Every row gives one point. Each copy is the shape, with its points in the same order, stretched, turned, moved and blurred by noise. Some copies are also mirrored. Which?

Shape (6 x 3)
[[ 13 -30 -28]
 [ 14 -35   1]
 [ 26 -41  30]
 [-43 -13  15]
 [ -5  18 -10]
 [ 37  85 -14]]
Copy 1 (6 x 3)
[[ 18 -13 -31]
 [  9 -43 -24]
 [ 11 -61   7]
 [-48 -12 -17]
 [ -4  10   0]
 [ 22  47  40]]
Copy 1 is: only turned
Copy 2 (6 x 3)
[[-29 -46 -41]
 [-17 -51 -20]
 [ -1 -66   0]
 [-39 -11  12]
 [-13   0 -27]
 [ 39  33 -55]]
Copy 2 is: only turned

Shape (12 x 6)
[[ 63 -40 -26  21  -9  16]
 [-19 -54  31  -8 -44  42]
 [ -3  32  47  56  19  15]
 [ 21  25 -44 -21 -40  56]
 [  2  33 -50 -37   2  42]
 [  0  23 -40  33  21  -7]
 [-29 -27  16  -1  54 -29]
 [-17 -56  24  20  11  38]
 [ 25  29  -1   9  36   0]
 [ 40 -38 -49  29  41 -45]
 [-14 -49  32  22  23  39]
 [ 18  -7 -48 -41  11   7]]
Copy 1 (12 x 6)
[[  6 -59 -14  -8   8  -6]
 [-45 -13  11 -14 -62 -22]
 [ 37  28  11  23 -35  52]
 [-17  18 -60 -48   2  -9]
 [-21  36 -35 -42  35  -7]
 [ 26  12 -12  27  41  -3]
 [ -3   4  72  24  18 -16]
 [-39 -17  31  17 -30  11]
 [ 32  11  11 -10  21  22]
 [ 30 -59  23  39  63 -28]
 [-32 -16  36  14 -33  25]
 [-14  -7  -4 -35  44 -34]]
Copy 1 is: only turned
Copy 2 (12 x 6)
[[ 18 -45 -14 -31 -23  33]
 [-53 -31  56 -16 -43  16]
 [ 19  15  21  44  39 -13]
 [  6  13  36 -37  -2  73]
 [ -2  29  26 -46  38  58]
 [ 12  30 -34  -6  27  31]
 [-35  13 -15 -18  36 -28]
 [-48 -43  20   4   5   1]
 [ 26  12   4 -19  50   8]
 [ 15 -17 -81 -35   5   9]
 [-45 -46  21  13  16  -5]
 [ -2   7  -1 -69  17  38]]
Copy 2 is: only turned

Shape (13 x 9)
[[ -7 -16  17   4 -35 -12  28 -16  -3]
 [-16  39 -37 -10   7  12 -25  34  41]
 [-26  19  -7 -39  25  49 -20  13 -11]
 [ 15  16 -40  45   5   3 -24  35 -29]
 [-27 -21  -1  37  40  49  25   5  29]
 [ 22 -36  39  -9  14 -37  59  27   5]
 [  4 -34  39  -6 -15 -13 -43 -30  40]
 [-24 -35  51  29   5 -43 -30 -24  22]
 [ 18 -16  49  43   2 -49  47 -30  11]
 [ 62  56 -13  30   9  -9  15  55 -58]
 [ 18  -2 -51 -20   6  25 -30  33  -2]
 [ 32  24 -42  -7  32  16 -12  -1  11]
 [-24 -34  25  -4  -6 -82 -14 -42 -23]]
Copy 1 (13 x 9)
[[-33   2  -2  23 -36 -13  15 -22  -3]
 [  1  -8 -26 -12  41  -4 -33  61  22]
 [ 14 -25 -13  34  55  40  -4  25 -16]
 [ 29  -8 -20   9 -25  12 -54  34 -41]
 [  2  26 -16 -22  22  57  20 -28   8]
 [-27  24  15 -39 -32 -24  68   2 -23]
 [ -3 -35  44   5  11 -27 -21 -25  16]
 [-23   6  58   8  13 -16 -26 -48 -10]
 [-10  53  35   5 -32 -38  26 -39   1]
 [ 42  27  10   8 -39   3  -5  82 -46]
 [ 41 -56 -33 -16  -7   4 -23  36 -23]
 [ 61 -18 -19   9  24  -8  -9  27  -6]
 [-26  -6  33  32 -21 -68 -14 -48 -46]]
Copy 1 is: mirrored
Copy 2 (13 x 9)
[[-10 -34   4 -28 -45  -2  20  -9  -1]
 [ 14  49 -36   2  38   2  -6  35  28]
 [ -1  32 -18 -19  23  70 -34  29  -9]
 [-25  30  -1 -13   4 -57 -29  59 -12]
 [-61   4   1  31  25  23  12  -9  -5]
 [-22 -60  46 -59   7  -4  42 -21  -5]
 [ 42 -45  16  21 -18  10 -32 -41   5]
 [ 39 -51  32  23  -4 -21  -6 -53 -52]
 [-14 -39  67 -30 -24 -52  45 -50 -19]
 [-29  45  63 -81   1 -66  -5  85  -8]
 [-23  20 -26 -24  18  11 -45  36  32]
 [-25  39   1 -30  26 -10 -40   8  36]
 [ 39 -62  -5 -42 -23 -29   6 -65 -55]]
Copy 2 is: mirrored

Shape (15 x 12)
[[   0   10   22   -6   18   28  -59  -12  -26   42   -8  -24]
 [   0    2  -42   15   15   31   28    7   42   18   15  -28]
 [  58  -18   28   11  -16  -28  -16  -31   35   30   17  -12]
 [ -15   24   20   22  -23   29   41  -34   12   12   -2   28]
 [  12    8  -31   19   -8   32   10  -28   30  -11  -30  -27]
 [  12    3  -23  -11  -10    5   23  -17   -8 -106   26  -31]
 [  -5   20   19   23   67   27    1   -5   28   42   15   14]
 [ -10   11   29    5  -15    1   34   15   10   34  -20  -22]
 [   9   25   -1   11   -7   23    7    7  -14   23   -4  -10]
 [   1  -51   23   25  -11   25   -4  -33   -7   -2    8   -2]
 [ -20    9   20    1  -11   22  -65   -9    6   44   12  -15]
 [   6    6   -6   12    8  -57   17  -32   15    6    7  -13]
 [   5  -26   -3  -15   -5   29   36  -20  -10   38   11   27]
 [ -11    7   22   -8   13   14 -121   15   -3  -24  -24    7]
 [  -9  -16   18  -52   17   33   30  -31   -6   22   17  -11]]
Copy 1 (15 x 12)
[[-12   7  -3 -37  36 -49 -27  -2 -24  74   9 -10]
 [ 25 -19 -49 -16  -1  40  27 -30  13  25 -23 -15]
 [ 35 -59 -11 -17 -22 -25 -43 -28   7  30  38 -52]
 [ 22   9  16  26 -12 -17  40 -66   7  26  14  -7]
 [ 42  -2 -30 -12   6  -5   9 -58 -25 -12 -26 -19]
 [ 62  43 -24  -3   4  63 -11  -9 -60 -57  50 -22]
 [  7 -15 -12 -14  59   6   2 -40  58  71  12  -8]
 [ 29 -20  17  17  -5 -23  36   2  -3  37  -4 -45]
 [ 25  13 -17   3  -5 -19   7   8   0  42 -11  -4]
 [  4 -37  -2  21  14 -11 -14 -35 -46  27  29   0]
 [-29  -7 -27 -41  16 -52  -7 -23  -8  66  24 -18]
 [ 27 -12 -13  20   0  14 -36 -32  12   3  18 -86]
 [ -3 -21  32  21 -17  26  -5 -33   0  41  -4   7]
 [-40  25 -37 -62  64 -78 -44  10 -16 -11  54   1]
 [ -1  -4  52 -24   4  33  -4 -28 -30  50  10 -14]]
Copy 1 is: mirrored
Copy 2 (15 x 12)
[[-11  48   7  -9  -5  27 -46  24 -15  61 -12 -19]
 [ 24   4  -6  19  25  17  11  15  63  21  12   3]
 [  1  40  55  16 -22 -23 -46 -30  20   6   1 -10]
 [ 11  23  17   2   5  38  41 -36   1   7   4   0]
 [ 10  22 -15  32  -2  41   2 -12  57   0 -11 -14]
 [-22   1 -45  10 -19  11  -7  -8  33 -70  62 -33]
 [  5  30  34 -17  64  49  -8  12  27  33  14  22]
 [ 17   6  21  -5  23   1  18  15  -1   5 -32 -25]
 [ 19  40   1  13  15  21   4  25   2  17  -1 -15]
 [ 15 -11  15  14 -14  28 -38 -40 -10  14  18 -16]
 [-30  29  28   3 -23  15 -19  21  -6  78  -4  -3]
 [-19  24   6   2  29 -26 -18 -32  19 -13  -3   4]
 [ 53  10  -1 -22  -6  16 -11 -23  -1  19  10  18]
 [-62  25  19  15 -41  53 -62  52 -22  15 -12  14]
 [ 28   2  -9 -66 -10  13 -14  -9  11  19  16 -18]]
Copy 2 is: only turned

Shape (18 x 12)
[[-44 -12  11  19  91   0 -55 -22 -19  48 -18 -29]
 [ -6  -7   1 -12   6  42  15 -24 -15  -4  26  52]
 [  8  -7  10  33 107   5 -32  -7  -1   7  12  -6]
 [ 30 -28  50 -49   6 -21   1   2 -63   3   6 -49]
 [ 12  -6 -24 -12 -27  -2   4  30  -9 -16  25  29]
 [ 80  -6   7 -29  10  -8 -68   3 -11  10  -9 -43]
 [ 70 -17  33 -37 -10   1  47  14 -31  12 -15 -47]
 [ -4  25  16   1 -41  -5  -4  -8 -13 -57  13  20]
 [ 10 -20 -10   3  -3   2  23 -51  -1 -10  -5  -7]
 [-14 -53  24   1  76  39 -64 -23   5   1 -21  10]
 [-18 -20  38  26 -37 -18   5   1  11  11  22  39]
 [-40  11  -1 -17 -13   0   1   7  -4 -14 -28  30]
 [-11  11 -11  -1 -52  31  -8 -17  -8 -17  44  23]
 [ 42 -16  14 -58 -33 -33  12  -4 -32  19 -14 -16]
 [-29   2 -21 -20 -34  41  19   4  -3 -13  43 -21]
 [ 11 -21  25 -34 121   3 -44 -39  40  17  25 -17]
 [ -1   1  21 -14 -31  27   2  25  20 -14  15 -30]
 [ 48  34  37 -35   7  17   3  -5 -24  34  -6 -38]]
Copy 1 (18 x 12)
[[-38  -8  18 -49  77 -17 -40  21 -44  46 -36   2]
 [-21 -31  15   9 -20  29  -1 -32  26   1  38  57]
 [-23  -9  11 -18  86 -50   6  24 -11  10   2  40]
 [ 35 -10  66 -51 -27  -6  -4  37   6  -5  60 -25]
 [ -1  29 -15   7 -56  -3   2 -14  11 -10  40  34]
 [ 29  68  36 -29  18   4 -47  57  33 -30  14  -8]
 [ 54  -9  59  -6 -41  22  33  59  38  -9  38 -27]
 [ -1  15  24   6 -39 -15   8 -71  11 -43  33   6]
 [ 27 -32  -6   5  10  16  12 -15  33 -10  18 -15]
 [-39 -40  13 -34  50 -24 -67  28  17  -6 -30  34]
 [-29   8  13   4 -45 -33  13 -40  56  35  35 -22]
 [-14   1   1 -16 -46   5   9 -45 -16  -6 -19  12]
 [-15  15  10  27 -37  35 -21 -45  18 -17  60   0]
 [ 46  19  38 -34 -54  26   7  13  40  10  27 -22]
 [-36  -5 -14  13 -43  42  -4  -4 -23 -33  70 -21]
 [-46 -26  -4 -87  97   7   8  51  31 -10  18  36]
 [-30  12  11   6 -41  14  -1  17  13 -44  44 -31]
 [  7  27  77 -21   4  47  16  33  23 -10  30  -7]]
Copy 1 is: only turned
Copy 2 (18 x 12)
[[-22  14  78   5  53   4 -51 -50 -42 -10  27  22]
 [ -7   5 -14  24  13  29  33 -41 -18  13   5  29]
 [ 20   4  20  -3  83 -15 -42 -46 -44  -8  36  23]
 [-26 -43   4 -64   2  10 -16  -1 -55  11 -19 -12]
 [  9  -4 -39  15  -4  28  -4  16 -16   4   3  25]
 [ 38 -30  -5 -63   7  34 -59 -21 -12  18 -11 -20]
 [-10 -37 -29 -33   7   2   0  18 -29  42 -25 -47]
 [ 22   2  -5  -6 -40  28  28   1 -14 -36  -5  14]
 [-13 -39 -21  21 -16  23   2 -47  -9  -2   9 -32]
 [  4 -46  46  -3  72  24 -23 -62  -8   2  11  46]
 [  5 -11   8  36 -46  -8  14  -9 -23  19   1  31]
 [-16   7  19  22   0  25   8  -6  12 -20 -19  18]
 [ 16   2 -13  21 -39  59  27  -7 -21   1  21  12]
 [-30 -24 -25 -40 -32  23 -22   2  -3  21 -42 -23]
 [-24  -2 -11   8 -17  49  17  15 -15  -2  54   7]
 [ -8  -5  16 -53  71 -20 -36 -86  -1   6  58  30]
 [  6 -25   9 -20 -11  23   8  22   2  10  31  -4]
 [  9  15  15 -61  10  26  -2 -18 -26  32 -14 -36]]
Copy 2 is: only turned
Copy 3 (18 x 12)
[[-34 -76  36 -18  36 -14 -51  35 -42  -6 -10 -83]
 [  6   6  37 -10   4  26 -10 -39 -43 -30   7  57]
 [ -6 -35  10  23  66 -23 -49  -1 -26  -3 -16 -45]
 [-12  17  47 -28 -76   1 -93  -2  24  38 -46 -23]
 [  2  33 -30 -27 -23  -5  14 -15 -14  14  14  49]
 [ 49  10 -17  -4 -46  30 -58  52  14  67 -26 -31]
 [  8  18  26  17 -65  41 -38 -15  36  66 -87  17]
 [ 34  34  -5  -3 -69 -13  15 -23 -14 -18  16  21]
 [ 39  -9  18 -36 -16  21  -1 -58 -12  10 -42  -3]
 [  6 -78  18 -16  29  -4 -66  21  -5 -51 -19 -21]
 [ 13 -42  17   0 -43 -46  10 -32 -28   8  30  48]
 [-10 -15   5 -34 -43  -5  44  18 -22 -31   4  24]
 [ 17  23 -10 -23 -48  27  11 -35 -44  -7  54  36]
 [ 11  27  39 -54 -78  13 -24  15  15  57 -40  21]
 [-35  11 -15 -22 -35  46  10 -50   6   0  42  10]
 [ 13 -31  65 -11  82  10 -70   0  25  -7   5 -57]
 [-11 -17 -24  22 -50  30  -2 -14  33  15  23  10]
 [ -6  22  54  38 -52  52 -41  27  -1  55 -29 -13]]
Copy 3 is: mirrored
Copy 4 (18 x 12)
[[ -40  -56   -1   37   52   66  -61  -18  -63   20   12  -47]
 [  -7  -20   11  -24   25   24   -9  -11   14  -14   43   42]
 [  44  -38   28   19   42   65  -31  -15  -51   10   24  -54]
 [ -17   11    8  -68    9   11    5  -25 -109   19  -17    5]
 [   2    4    7  -30  -20  -19   30   26   -8  -20   42    4]
 [  49  -33  -31  -51  -41   28    8   14  -69   47  -20  -20]
 [  -1   40   18  -49    0   21   56  -16  -49   40  -46    8]
 [  14    6    5  -30  -36  -41  -22  -16  -22  -57   14   13]
 [   5   -1  -22    0   26    1   20  -49  -14    0    9   14]
 [   9  -90  -17    0   52   81  -41   -1  -37   -5   -8  -19]
 [ -15  -39   32   19    6  -39    9   -5  -40  -19    7   34]
 [ -43   -4   -9   -2   14  -17  -29   26    9  -33   12    7]
 [ -13  -22   -2  -29  -42  -12   -3  -26   -1  -29   51   34]
 [ -20   14  -20  -51    3  -29   30    5  -55   33  -19   18]
 [ -54  -13   20  -34  -35    7   27  -32    6  -23   41    8]
 [  38  -88   29  -39   76   58  -29  -33  -43   51    8  -58]
 [ -29  -22   36  -33  -34    0   21  -13  -11  -19  -14  -11]
 [  -6   15   27  -41  -19   25  -18  -13  -37   62  -27    5]]
Copy 4 is: only turned

Shape (18 x 12)
[[ 40  27 -36 -44  25   0  13 -13  68   8 -16  31]
 [  9 -22  -4  -1 -10  48 -38 -26 -17  37  15 -14]
 [ 11  13 -37 -49 -59 -42 -43  17  25  -9  -9  46]
 [  8   8  43  13  35  14  22  -4 -52  64  15  23]
 [ 26 -55  48 -22 -14   9   1 -17  -9  22   1 -33]
 [  4 -22   7  28  42  30  20  51 -29  32  21  18]
 [-28 -57   0 -21   7   8  23 -14 -44  22  29 -43]
 [ -5  18 -32 -58 -35 -19  11 -12  30  -2 -64  63]
 [  4  41 -66 -44 -15 -12   1 -35  21   9 -20  19]
 [  8  66 -33 -47 -44 -37  13   1  41 -15  -4  39]
 [ 25 -11  33 -21  56  39  10   7 -54  44  35  17]
 [-27  30  -6 -35 -39  34   7  -6  33  -7 -16  42]
 [-53 -46  10 -25  -7 -25 -48 -14  -3  51 -19 -18]
 [-39 -13  17 -45  10  17 -23  27  -4  33  -7 -42]
 [ -3  -6  44 -24   5   4 -21 -26  -8  38  25 -56]
 [-10 -31  37 -38  39  11 -35 -32 -30 -14  28  -8]
 [-11 -24  30  15  35  10   9 -31  15  27  50   9]
 [  4  50 -36   0 -16 -22  -6  -3  24 -37 -64  21]]
Copy 1 (18 x 12)
[[ 11  42  32 -66  34  12 -33  -5 -11  12  28 -48]
 [  5 -51  18  49  16  40 -38  10  18  12   7  42]
 [  3 -32  45 -56   5  17  -2 -18 -99 -17  14 -11]
 [  0  -6  34  30 -34   2  42  15  40  -2  42  91]
 [ -9 -40 -24  36  25  46  10  39   8  20   7   1]
 [ 36  -9 -20  -4 -41  -2   2  41  40 -23  23  77]
 [  9 -35 -34  53   9 -12  -2  24   6  40  43  30]
 [  9   4  79 -51  20 -26   4   8 -53 -34  33 -74]
 [  3  17  61 -26  22 -20 -30 -43 -50  27  37 -39]
 [  6  23  62 -67   9 -25  -3 -21 -76   1   6 -31]
 [ -7 -27   6   4   1  13  17  24  61  14  54  96]
 [ 44 -20  62 -21  44 -15 -23  31 -32 -32   3 -23]
 [ 37 -47  -7  45   8  12  22 -10 -30 -13  18   4]
 [ 52 -51  -4 -21  17  10  40  16   1   9  -2  10]
 [  6 -35  -7  34  16  37  20  -3   9  40 -16  22]
 [-31 -53 -41  16  56  13  -1   8  24   5  12  45]
 [ 20  18 -26  58  28  12 -22  26  15  -7  11  46]
 [-17   4  43 -45 -17 -22 -12 -35 -27 -15 -38 -51]]
Copy 1 is: only turned
Copy 2 (18 x 12)
[[-55 -11 -56 -31  16  33  32 -24  41  -3  16 -48]
 [ 19  -2  24 -38 -10 -53  10  10 -53  -4   0 -20]
 [-28  15 -58 -16 -29   0 -11 -43  15 -61 -11 -19]
 [ 15  19  35 -39 -59  -9  78 -20  -4  -1 -23   6]
 [  0  16  32 -19  29 -17   3  -4 -13 -11 -45  -6]
 [ 14   1  68 -35 -53  24  38   7  -2   6   1 -21]
 [ -2 -28  58  -3  -7 -35  16  -4 -41 -28 -32  15]
 [-25  21 -57  -3   0  39  19 -70   2 -61   1 -28]
 [-21  -5 -62  -2   3 -14  35 -36   6 -53  34 -21]
 [-45  23 -83  25 -30  17  14 -53  52 -24   0 -21]
 [  6   7  52 -37 -42  -8  60  10 -13   8 -42 -20]
 [-15  33 -36  20 -22  21   8 -63 -14 -10   6 -24]
 [-11  24  10 -34  -6 -41   0 -20 -71 -71   1  58]
 [-29  33  41  -4 -27 -20   4  15 -54 -41  -8  15]
 [-13  35  22  -2   3 -48  14  19 -34   1 -28  21]
 [ -2 -11   5 -14  -9 -19  23   5 -71 -10 -50  17]
 [ -9 -13  16 -36  -8  -4  30 -17 -11  29  -9  19]
 [ 15  22 -73  23  -8  28  17  -6   3 -60  26 -28]]
Copy 2 is: mirrored
Copy 3 (18 x 12)
[[  -5   53  -34  -29   33   14   26  -65   27  -50    1  -37]
 [ -13   20   29   56  -48   -2   -3   21   12  -42  -16   16]
 [  25  -10  -51  -28  -20   60   48    1  -14  -34    9  -55]
 [  -7   12   -8   30  -39  -49  -99   15  -25  -34  -13   28]
 [ -22   53  -16   57  -37   12  -34   19  -41  -14   33   26]
 [  32  -20   43   40    7  -32  -62  -15  -30  -18  -24   17]
 [ -46   -2   38   43    5   -5  -28   48  -19  -21  -14   45]
 [ -23  -10  -56  -17    0   18   33  -14   23  -69   63  -39]
 [ -37   17  -17  -31    7    8   46   -3   34  -43   -4  -47]
 [  22    3  -78  -48   13    6   48    3    3  -26    8  -65]
 [   8   18    6   22    0  -18 -106   21   -4  -45  -31   39]
 [  19  -22  -41   11   -3  -15   63    4   39  -69   36  -16]
 [ -24   -7   20   -4  -62    1   29   21  -22  -38   13   49]
 [  25    4   41  -13    1  -34   25   42  -16  -59    8   30]
 [   4   57   -1   10  -30  -27   -1   40  -20  -16   -8   36]
 [   9   38   -4   -3   -9   21  -36   37   30  -22  -10   54]
 [  -9   17   -4   38  -28  -14  -15  -23   -8  -18  -31   50]
 [  19   20  -21  -42   -4  -13   41  -30   28    2   46  -60]]
Copy 3 is: only turned

Shape (15 x 12)
[[ -20   36    6   -7  -28  -16  -14   25   23   -6   36   27]
 [   6  -11   12   30  -22  -25  -18   12   30   59   -7   -1]
 [ -10  -20    9   25  -36  -18    4   -4   35  -24   -8   20]
 [  13    2   17    3   27  -16    5   23   37  -20   23   26]
 [   5   13  -22   -9  -23   -6  -16   -6   35  -19   23   -8]
 [ -17  -15  -28  -29   -2   -6  -16   28  -35   25  -12  -31]
 [  22   17    5   23   20  -22   31   17   12   -2   -7   21]
 [  -2  -20    5   -8   -2  -27   33    3   27   22    9    9]
 [ -13    0  -68   -9   12   31   -3   16   -5    7   27   28]
 [  -7    3   -7  -16  -23   59   -8  -13   30  -18   17   28]
 [  17   -7    6   22   38  -17  -17    4   -1   -5   62   27]
 [ -21    7   13    2  -30   39   28    0   13  -19   70 -118]
 [ -26   34    1   -8   15  -23    4  -22   34  -15   -8   11]
 [   7   58   -5  -51  -38  -19   35  -15   -5    1    4  -38]
 [ -26  -11   15   17  -22  -22   12   -4  -16  -17    2   19]]
Copy 1 (15 x 12)
[[ 19  34 -38 -17  11  -9  13   6  16 -16  26  -8]
 [ 12  37  -2  -7  53   1 -13 -37 -38  14  -5  24]
 [-17  -2 -46 -13  -1  38 -18 -22  -6 -19  11  27]
 [-26   2 -29 -17  -2  19  -6   4  45   9  26  -9]
 [ 12  -7 -17 -21   7  -2   1 -25  38 -28  33  19]
 [ -5  22  27 -39  33 -27  56  16 -33 -13 -32  -9]
 [ -7   3 -12 -18  -5  11 -10  15   5  35  26  13]
 [ -4  28  -7 -28 -22  17  -3 -27  -5   0  -5  -6]
 [-28   4 -10 -37  -6 -57  54 -37   3  -5 -10   1]
 [ 21 -28 -44  11  -5 -14  24 -66  13 -33  17  -4]
 [-57   1 -13   9  29 -25 -26   6  44  -1   6   1]
 [ 49   8  58 -16  25 -34 -22 -39 -45 -93  98  -6]
 [ -3  23 -30   2 -30  40  29  17  31  -6  27  13]
 [ 91  14  18 -20 -26  -8   6  11  10 -20  41   2]
 [-22  12 -33   1  -3  13  -4  15 -26 -19  -7  12]]
Copy 1 is: mirrored
Copy 2 (15 x 12)
[[ 38  11  -1 -33  -5  25 -41  16  -7  11  -9   0]
 [-28  -9  -8  -7 -14 -22 -73  31 -10  24  20  15]
 [ -8   9  33 -45  -5 -16  -7  13  -6  -2 -16   3]
 [  5  12  16   1 -29  25  -2  -2  12  10 -16 -35]
 [ 19   6  11 -16   4   1 -22  25 -24 -20  -9  -7]
 [  8 -37   3   9  52  -6 -32  11 -20  17  23  24]
 [ -2  31   1 -20 -22  16  18 -13  -1  11  22 -33]
 [ -4  -2  22 -25   1  -7 -31  -2 -14  16   2 -48]
 [ 56  34 -52  27  39  -7 -25  -4  21  -4  -4 -45]
 [ 32  -7 -39  -7 -11 -21 -26 -13  30 -41 -29 -37]
 [ 19  24 -14  29  -6  25  -7  -4 -20  37 -45 -30]
 [  1 -73 -14 -36  22  31   4  91 -61  -5 -20 -54]
 [  2  35  21 -43   8  38 -17  -6  -6 -35   5  -4]
 [ 34 -10  18 -73  12  18  -4  -5 -73 -29  40 -22]
 [  7   6  19 -50  23   9   1 -13 -26  23 -22   2]]
Copy 2 is: mirrored
Copy 3 (15 x 12)
[[-46  -9 -18  -4 -14  22   7   0  -7 -12  17 -34]
 [-23 -10  33  22   8   1 -37  49  -3   9  32 -51]
 [ 15 -33  -7  25 -21   0   1   5 -14  25   1 -35]
 [-39 -11  -7  21 -12 -31  30  35   1 -23 -10 -12]
 [  5 -26 -20  18 -14  30  16  25  12 -23  43 -40]
 [ -8  37  -2 -34   9  42  -9  49 -10  -7  47  25]
 [  3   2 -13   6  17 -58  11  26 -18 -18  -1 -21]
 [-10  -5 -23  17   9   9   3  62 -11  13   9 -31]
 [  5  28  -7 -52  25  78  22  41   3 -25  13 -27]
 [ 11   8  -4  15 -16  39  17  -1  26 -21 -13 -33]
 [-67 -21  10  -5  34   8  46  45   9 -14   8  -7]
 [-21  29   0 121   9  55   5   0 -16 -29  67  12]
 [ 15 -38 -29   3  -6 -16 -19  -3  -4 -51 -16 -22]
 [ 18  12 -66  23   6   2 -15  -6  22 -27  53 -29]
 [ -8 -10 -19  -6  13  11 -12  -7 -20  25  -4   7]]
Copy 3 is: mirrored
Copy 4 (15 x 12)
[[ 20  -4  33   3 -27  14  49  45  22  -2 -17  64]
 [  5 -46  23 -33 -42  10  28  24 -56   7   2  13]
 [ 42 -32   2   7  19   2  32  28 -19  10 -11  36]
 [ 64  -8  34 -17 -13  -2  17  26  12 -41 -24  11]
 [ 30  12  16  -6  -6  -7  13  38   1  39 -53  29]
 [-50  24 -10 -25 -11  -8  13  27  -4  22  19   0]
 [ 26 -29  47  11 -20  -7  -3  23 -10 -36   0   5]
 [ 46   8  34 -10 -10  20  17  24 -32  -8  15   5]
 [-11  47   7 -21   7  22 -19  67   6 -37 -38  30]
 [ 50  19 -20  18  -4  17  29  68  -8 -17 -58  10]
 [ 14  -3  31 -25 -29  24  -2  -9   6 -62 -50  28]
 [-26  -2  55  38  23  80  43  10   3  63 -34 -78]
 [ 28  15  48  10 -10 -42  43  26  -9   8 -29  25]
 [  1  31  43  62 -43 -17  17  34  -2  73  -1   7]
 [ -6 -17   4  25   6   9  38   1 -11 -13   7  40]]
Copy 4 is: only turned
